Every row gives one point. Two turns around zero, p and q, are shown by what they do to some points. Where does a point land after both, in the order given? Backwards means that the second turn is done in reverse. Each puzzle has new turns, and all numbers are rounded.

Turn p:
[ 6.8 -0.8  2.1] -> [ 5.0  4.1 -3.1]
[ 0.3  3.3 -2.8] -> [-3.5  2.6  0.0]
[-1.7  2.7  1.0] -> [-1.0  0.7  3.1]
[-0.9  0.0 -2.9] -> [-2.7 -0.6 -1.2]
[-4.7 -0.7  1.3] -> [-0.7 -3.8  3.0]
[ 0.2 -4.6  1.3] -> [ 3.0 -3.2 -1.9]
Turn q:
[ 0.1 -2.3 -2.0] -> [ 3.0 -0.7  0.3]
[-1.6  5.0  2.0] -> [-4.7  1.5 -2.7]
[-1.7  2.2  0.4] -> [-1.8  0.2 -2.2]
[ 4.9  1.7 -2.8] -> [1.8 5.3 1.7]
[ 2.4 -4.6 -0.4] -> [ 3.2 -1.4  3.9]
[-4.0 -1.9  2.8] -> [-1.6 -4.9 -0.9]
Where do these land?
q, then p: [ 1.3  1.3 -2.0] -> [-1.0  2.5  0.5]
q, then p: [0.4 2.3 7.0] -> [-0.9 -5.5  4.8]
q, then p: [ 0.2 -3.5 -3.3] -> [ 2.7  2.6 -3.0]
q, then p: [-1.9 -0.1 -1.7] -> [-0.9  0.4 -2.3]

Turn p:
[-0.3  5.6  0.3 -2.3] -> [-4.5  3.3 -1.6 -1.8]
[-0.5  4.8 -2.6  0.0] -> [-3.4  2.0 -3.7  0.8]
[-2.2 -2.1 -0.5 -1.1] -> [ 2.3 -1.0 -1.0 -1.8]
[ 1.4 -4.0  3.7  4.5] -> [ 1.1 -4.8  4.9  2.1]
[ 1.6 -4.4 -0.8 -1.1] -> [4.6 0.4 1.5 0.7]
Turn q:
[-1.1  1.0  0.2 -2.6] -> [-0.9 -0.7  1.8 -2.1]
[2.1 4.4 2.3 3.3] -> [ 5.7  2.1 -1.1 -1.3]
[-0.6 -1.9  2.9 -3.7] -> [-0.6 -3.0  4.0  0.5]
[-4.3 -3.4 -0.2  0.5] -> [-3.6  2.0  2.3  2.8]
[ 3.9 -0.1 -5.2  2.5] -> [-0.5 -0.4 -6.9  0.1]
Where do these land?
q, then p: [ 2.0 -2.7  2.1  1.8] -> [ 0.1 -2.0  1.2  3.7]
p, then q: [5.0 0.0 0.5 1.5] -> [3.9 3.1 0.9 1.4]
p, then q: [-4.7 -0.4 -0.9  4.0] -> [-4.7 -1.0 -1.7  3.6]
q, then p: [-2.2  4.5  0.5 -6.3] -> [ 1.8  2.7  2.8 -6.8]
p, then q: [-3.1 -1.2 -2.7 -1.8] -> [-1.7 -2.5 -3.1 -1.6]
p, then q: [ 3.1 -0.3  0.5  0.9] -> [2.6 1.7 0.6 1.0]
